Each row of a before or after table is a point. One or more steps were done to the points. Then noise was added and the rows were shuffled. The steps act on columns, c1 being the first. Write out the steps. A step turns or swaps two columns, mirrors them in a line or flattens them onto one, adds a multiple of one to another, or multiplies or shifts one. Angles are multiples of 10 degrees, from the lower column toward the higher: turns from -170 to 170, lines from 10 to 170 but not 90. Use the fewest steps. Two steps may share a column if one is a turn and the other turns, adds or multiplies; they go together, in the order done. Otherwise the lowest column goes first.

Before (9 x 2):
[[-63 -58]
 [  9  13]
 [ 30  -2]
 [-66 -53]
 [-68  -7]
 [-39 -31]
 [ 31  23]
 [  6  -2]
 [-20  18]]
After:
[[-33  10]
 [  0   3]
 [ 39 -74]
 [-20  36]
 [ 29  10]
 [ 44 -74]
 [ 30 -41]
 [ -6  15]
 [ 65 -31]]
Steps: mirror c1 and c2 in the line at 80 degrees

Before:
[[ 23 -56 -59  24]
 [-68  28  32 -63]
 [-52 -18 -43 -43]
 [ -8 -39 -48  22]
 [-32  -3 -18  29]
 [  0 -47  48 -52]
 [ 34 -16 -38   7]
 [ 27  25  34 -25]
 [  1 -50 -41  31]
 [-61  -2   1 -47]]
After (10 x 4):
[[ 67  38  10  28]
 [  9  35  63 -49]
 [ 37 -13   0 -28]
 [-10  11  49 -12]
 [-24  67 -40  23]
 [ 45   7 -63  69]
 [ 31  24  38 -39]
 [-41  -7 -15  35]
 [ 53  25 -30  39]
 [ 19  27  36 -53]]
Steps: turn c1 and c3 by 150 degrees; turn c2 and c4 by 150 degrees

Before:
[[ 12  29  30   8 -32  17]
 [ 15 -12 -26  -1   3 -12]
 [ -6 -39 -16  -7  36   1]
 [ 47 -14 -25  51 -46   9]
 [ 45 -10 -23  27 -36  29]
 [-10 -51   3   1   7  21]
 [ 39  18  33   4   6  -5]
 [  4  -5  -3  22   2   2]
 [ -8 -22   2  -4  31  -6]
 [ 27  -5  29 -15  36 -10]
 [ 22  18  60  11  15 -11]
 [ -2 -32  -7 -11 -10 -23]
 [ -2  14  32  12 -41  18]]
After:
[[  7 -14 -25  10 -24  48]
 [-45 -38 -17  -8  95  -5]
 [-36  -4  -3   8   8  20]
 [  6 -10 -23 -18 -20  38]
 [-43  14  32   0 -61  19]
 [ -1  17  33  16 -22   1]
 [-49 -22   2   4  64  -5]
 [-26 -12 -26   2  21  -7]
 [-17  18  60  32 -11   4]
 [-13  -5  29  10  42 -19]
 [-51 -52   3 -17  83  11]
 [-28  28  29  -2 -74  15]
 [-41 -30  -8  12  39 -21]]
Steps: shift c1 by -40; add -1.5 times c2 to c5; turn c4 and c6 by 60 degrees; add 0.3 times c3 to c4

Before (13 x 9):
[[ 20  11 -16  16 -21  28  12  36 -10]
 [ 20  26 -14 -17 -33  20 -16  29  -1]
 [ 16  11   7   1 -43  32  -9  27 -12]
 [ 29  -4  -3   6  18   3  26  19  19]
 [ 12  -5 -19  13  22   0   3  17  14]
 [ 29  31   5 -12   7   8   4 -22 -23]
 [ 28  -3 -12 -20   6  -2   7 -35 -23]
 [  8 -15  -5  13  31  29  12  12   5]
 [  6  28  15   6  -3   1  -3 -39 -31]
 [ 26 -16   8  -7  18 -18  12  11   7]
 [  1  32   3 -17 -16   2   3 -12 -50]
 [ 34 -21 -19  29   2   2   7  14   2]
 [  7   5 -12   7 -35  17  16  16   9]]
After, 13 rows:
[[ -3  97  -4  36 -16  44 -24 -13  28]
 [-30  86 -11 -15  -3  28  11 -39  16]
 [ 16  13  18 -22 -34 -16  -4  16  10]
 [-19  34   6   2 -43  -7   9  30  33]
 [ 28 -17  29 -28  20 -11  15  19  -7]
 [ -8 -12  29 -24  19 -18 -14  18  -4]
 [-26 -48  16   9  17   4 -20  12 -18]
 [ 17 -63  45 -67   1  -3  28  14   2]
 [  4 -45  13 -32  32 -21   5  12  22]
 [-24  95  19  22   6  14 -19 -23  19]
 [ 14  77  29  45 -34  -9  -9  30  18]
 [ 16  30  32 -39 -22  -6  12  35  30]
 [  6  -9  37  40   6  20 -31 -35  10]]
Steps: multiply c3 by 2; turn c1 and c3 by 120 degrees; multiply c2 by 3; multiply c4 by 2.5; turn c4 and c7 by 150 degrees; turn c6 and c9 by 120 degrees

Before:
[[ 41 -35   6   4  -6 -45  -9 -21 -39  13  31]
 [ -5  -2  -2  13 -58 -22  53   2  60   5 -40]
 [ 46  -1  65   7   4  -4 -30  15 -34 -14  -8]
 [ 21 -27  42  36  38 -49 -49  12  95   7 -43]
 [-33   3  37 -78 -20 -16  45  -4  12 -17   1]
 [-29 -27  51  -1   9  16  22 -50 -14  -2  11]
 [  1 -13   2 -57  10  10 -55 -22  18   0 -68]
 [ 65 -13  12 -35  -9  -6 -12 -33  13  -6  32]
 [-89   5 -12  39  31 -31  50 -48  26 -61  -7]
 [ -3  32   5   2   7 -12  67  23 -34  16  58]
 [ 46 -36  -2  -8  84 -17  -3   4 -24 -23 -17]
 [ 56  35   4 -18 -14 -50  42  -9   9  32 -29]]
After, 12 rows:
[[ -1  31   0 -63  10  -2   9  70 -36  18  -7]
 [-64   3 -13  -2  37 -14 -54  41  27 -59  24]
 [-22 -19  54 -10   3  -2 -55  12 -15  -2   2]
 [ 32 -38   5  10  79 -28   5  -1 -24 -23  13]
 [ 39  35  -3  34   4   2 -16  39   8  31 -11]
 [-22   8  37  42 -14   4 -15  42   7 -16 -78]
 [ 30 -32  12 -45   7  -5 -15 -11 -40  13  15]
 [ 13 -16  48  55  49 -19  21 -50  96   7  -3]
 [  4 -13   3  92   4  -4 -13 -58  19  -1 -25]
 [ -4  -3  -2  49 -45  17  -8  54  60   7  -4]
 [ 30   9  66  -4   6  -1  22 -27 -36 -13  30]
 [ 46 -13  15  -8  -5  -1 -33 -14  15  -5 -53]]
Steps: multiply c1 by 0.7; turn c2 and c3 by -10 degrees; add -0.7 times c9 to c4; turn c4 and c11 by 120 degrees; flatten c5 and c6 onto the line at 160 degrees; mirror c7 and c8 in the line at 50 degrees
